Each row of a before or after table is a point. One or more steps were done to the points. Then noise was added and the rows were shuffled. The steps act on columns, c1 being the first. What was done? A step turns or swaps two columns, mirrors them in a line or flattens them onto one, adds a multiple of one to another, or multiplies or shifts one. Angles are multiples of 10 degrees, from the lower column toward the higher: turns from -170 to 170, lines from 10 to 170 but not 90. Use the fewest steps. Two steps may share a column if one is a turn and the other turns, adds or multiplies; they go together, in the order done. Otherwise the lowest column goes first.
In the rows, 128 means zero.

Before (8 x 3):
[[179 138  84]
 [162 171 125]
 [141  72 155]
 [147 104 107]
 [122 125 117]
 [ 97 155  91]
 [114  87 105]
 [152 107  90]]
After (8 x 3):
[[116  63  84]
 [100 101  90]
 [ 91 151 105]
 [128 134 118]
 [156 138  88]
 [ 73 142 156]
 [154  84 123]
 [ 99 112 108]]
Steps: add -0.3 times c3 to c1; turn c1 and c2 by -110 degrees

Before (12 x 9):
[[122 145 128 117 110 116 151 112 140]
 [157 117 131 145 126 123 127 129 122]
 [138 143 128 114 145 133 128 110 155]
 [144 112 108 150 125 117 112 115 110]
 [117 128 141 132 135 161 125 112 128]
 [133 104 113 150 131 122 144 115 168]
 [126 133 103 151 111 121 123 114 146]
 [164 141 116 139 122 155 145 162 122]
 [130 118 134 121 113 147 116 110 125]
 [135 144 126 118 103 140 131 129 116]
 [138 116 115 140 130 125 121 143 128]
 [139 127 103 128 132 154 113 120  98]]
After (12 x 9):
[[138 151 128 105 126 145 136  90 211]
 [123 157 128 106 118 118 100  90 164]
 [136 155 124 108 149 116 113 108  94]
 [143 106 109 158 123 112 141  94  74]
 [129 107 133 128 154 122 130  89 119]
 [165 156 115 129 152 144 110 143 111]
 [138 110 115 149 127 124 134 122 126]
 [139 127 103 128 153 137 143 100  39]
 [135  89 113 165 117 135 116  93 248]
 [125 146 101 146 130 110 124  95 182]
 [117 128 140 132 154 148 136  91 130]
 [158 114 132 154 124 123 126 110 110]]
Steps: multiply c2 by 2; turn c2 and c4 by -20 degrees; turn c5 and c7 by 150 degrees; turn c5 and c6 by -60 degrees; shift c8 by -20; multiply c9 by 3

Before (13 x 14):
[[112 149 137 139 130 111 156 156 120 104 130 122 102 131]
 [ 83 135 136 142 118  93 156 145 120 120 118 102  99 130]
 [148 126 130 142 144 116 147 117 127 142 116 131 133 132]
 [116 122 124 128 115 126 119 125 143 143 113 152 122 113]
 [121 117 111 112 128 106 142 122 134  99 168 114  83 104]
 [111 109 112 118 130 126 156 131 121 114 131 127 111 103]
 [113 101  94 127 112 118 129 122 113 116 153 146  95 113]
 [120 112 129 124 159 125 128 121 133 133 134 134 145 140]
 [ 94 153 139 142 130 125 142 134 109 118 122  94 104 130]
 [133 133 141 141 148 116 129 158 123 137 120  96 135 132]
 [118 112 124 114 144 113 118 122 114 136 121 149 108 111]
 [129 116 143 147 160 132 127 138 137 136  99 117 122 145]
 [105 102 134 136 121 116 134 118 117 110 147 140 106  98]]
After (13 x 14):
[[127 104 144 147 126  96 129 129 139 131  41 109 126 145]
 [121 107 109 112 106 132 142 127 123  98 247 105 108 105]
 [ 82 141 135 140  95 145 155 129 118 124  98  85 117 131]
 [113  75  94 127 120 146 129 126 111 125 204 157 115 114]
 [132 137 142 142 113 111 129 128 127 138 104  77 131 132]
 [ 94 179 140 142 126 127 142 127 106 124 110  74 119 130]
 [149 123 130 140 112 113 148 127 131 142  92 132 129 131]
 [112 171 137 137 112 129 156 128 113 108 134 119 116 131]
 [120  96 130 124 120  97 128 127 135 131 144 138 135 139]
 [119  94 124 114 112 117 116 128 117 141 108 162 121 110]
 [104  77 135 136 116 137 135 128 112 115 185 146 120  99]
 [115 118 123 128 127 143 118 130 146 137  82 167 125 111]
 [111  93 110 120 127 126 157 127 115 117 137 127 122 103]]
Steps: multiply c2 by 2; turn c5 and c6 by -100 degrees; multiply c8 by 0; turn c9 and c10 by -20 degrees; multiply c11 by 3; multiply c12 by 1.6; multiply c13 by 0.4

Before (13 x 24):
[[ 98 108 162  91 100 144 166 164  99  99 118 122 146 141 120 183 144  97
  128 131 135 155 101 144]
 [173 163 157 139  86 108  80  97 155 161 102  93 127 131 134  83 117 145
  159 106 142  97 101 124]
 [ 77 192 152 202  55 110 127 121 162 117  99 180 111 112 153 129  99 114
  180  64 110  62 127 172]
 [113 144 150 126  96 130 154 149  89 119  96 149 160 152 122 161 216 106
  136 131 148 103 136 163]
 [ 85 169 189 187 100  76  97 127 207  70  86 213  97 143 168 109 127 121
  137  62  74  56 136 154]
 [128 134 194 133  86  68 100  83 174 179 176 116  76 106 172 135 126 125
  151 125 192  74 118 119]
 [133 111 101  94  62 136 155 128 125 146 141 182 143 130  95 108 112 102
  110 163 138 131 113 128]
 [114 163 152 180 102 100  99  89 196 152 128 142 145 114 149 104 112 141
  162 137 181  84  93  76]
 [119 148 106  94 105 154 163 153 145 133 120 124 108 145  97 158 161  86
  121 138 129 133 144 119]
 [158 111 123  95 103 146 191 127 118 123 103 110 178 154  86 187 137 145
   79 115 133 129 153 145]
 [161 118  98 121  84 155 132 130 155 107 152  97 143 153 114 116 105 132
  118 140 179  84 111 156]
 [ 98 108 133 140  72 144 158 132 140 135  77 152 129 157 173 168 170  87
  127 120 140 142 127 162]
 [163 107 134 140  88 119 182 142 161 141 132 139 112 129 102  83 105 118
  151 129 188 116 115 116]]
After (13 x 24):
[[172 106 151 110 150 108  79  97 155 162 103  92 128 130 135  83 116 145
  160 105 129 159 101  99]
 [159 124  96 115 139 145 191 126 117 123 102 109 179 139  87 186 137 144
   79 115 130 127 153 154]
 [ 78 124 204 145 139 109 127 120 161 117  99 180 111 121 112 129  98 115
  180  63 161 193 126  49]
 [ 97 184 140 129 153 145 157 132 140 135  78 152 129 140 130 169 170  87
  127 121 133 115 126 106]
 [ 84 139 209 105 102  76  98 126 207  70  86 213  97 134 133 110 127 120
  136  63 176 200 136  66]
 [160 139 106 150 174 156 132 129 155 107 153  96 143 138  98 117 105 132
  119 140 100 172 110 129]
 [119  92  88 131 137 155 164 153 145 134 121 124 108 136 114 157 161  86
  121 139 132 123 145 131]
 [114  93 184 133 169 100 100  90 196 152 129 142 146 124 182 105 111 141
  162 136  95 172  93 112]
 [127 145 165  74 183  68 100  83 174 179 176 116  76 120 164 135 127 125
  151 124  89 182 119 105]
 [ 98 144 112  80 142 145 167 164 100 101 118 123 146 133 110 182 145  96
  129 130 131 102 101 141]
 [113 132 138 108 151 131 153 150  88 120  96 149 160 137  96 161 215 106
  134 131 120 153 136 105]
 [162 120 142 129 178 120 183 142 161 142 133 138 112 128 120  83 105 118
  151 128  92 140 115 162]
 [133 120  85 132 154 137 157 129 124 146 141 182 144 129 108 107 112 101
  111 163 137 125 113 157]]
Steps: turn c15 and c24 by 50 degrees; turn c2 and c24 by -130 degrees; turn c3 and c4 by -60 degrees; multiply c5 by 0.4; turn c5 and c21 by -140 degrees; multiply c14 by 0.4; multiply c22 by -1
